Every row gives one point. To make a cloud, some directions were put in groups of two or more. Within a group, all points are equally far from the middle, so they leave a hole (a ring in 2 directions, a hollow ball in 3). The other directions are filled evenly. Then the cloud was stretched, turned, moved and blurred a little. How many holes are there, and how many directions does each take, smallest first?

Cloud:
[[ 28  16]
 [ 18  60]
 [ 33 -25]
 [ 38 -20]
 [ 51   5]
 [-12  57]
 [ 10  42]
 [ 62  41]
 [ 38 -12]
 [ 31 -26]
 [ 18 -31]
 [-32  30]
 [-49 -14]]
Holes: 0

Cloud, 21 rows:
[[ -8  -1  47]
 [ 47  36  38]
 [ 32  52  34]
 [ 13  64 -34]
 [ 43   8  46]
 [-34  27   2]
 [ 12 -29  43]
 [  1 -37  25]
 [ 37  52 -49]
 [ -5  -8 -24]
 [ 32  -1  29]
 [ 65 -19   6]
 [  4   0  40]
 [ 33  58  15]
 [ 20  45 -18]
 [-43  20   3]
 [-25  26  56]
 [ 15 -49  35]
 [ 51  56  21]
 [ 45  51   1]
 [ 50  18   7]]
Holes: 0

Cloud (30 x 4):
[[ 39  21  28 -53]
 [-32 -28  -3 -39]
 [ 23  16  15 -67]
 [ 23 -20 -15 -46]
 [-24 -29  38  23]
 [ 38  23   3 -51]
 [-55  51 -33 -11]
 [-42  37  18  13]
 [ 36 -36  49   6]
 [ 41  -5   4  55]
 [-45  13 -62  15]
 [-45 -17   9  52]
 [ 54  23  23 -20]
 [ 39   5   6  51]
 [-34 -11 -13  71]
 [-50 -31   4  35]
 [ 52  13  41 -27]
 [ 22  13  -1  61]
 [-17 -17 -46  58]
 [  1  -3  57  -9]
 [-41 -13 -48  52]
 [-35 -38   0 -20]
 [-62 -21 -26  33]
 [ 29 -25 -28 -21]
 [ 35 -44 -13  -1]
 [ 51 -16  51   1]
 [ -3 -19  55   7]
 [-30 -17  37  29]
 [-62  41 -41 -12]
 [-49  36   7 -46]]
Holes: 2 (2, 2)
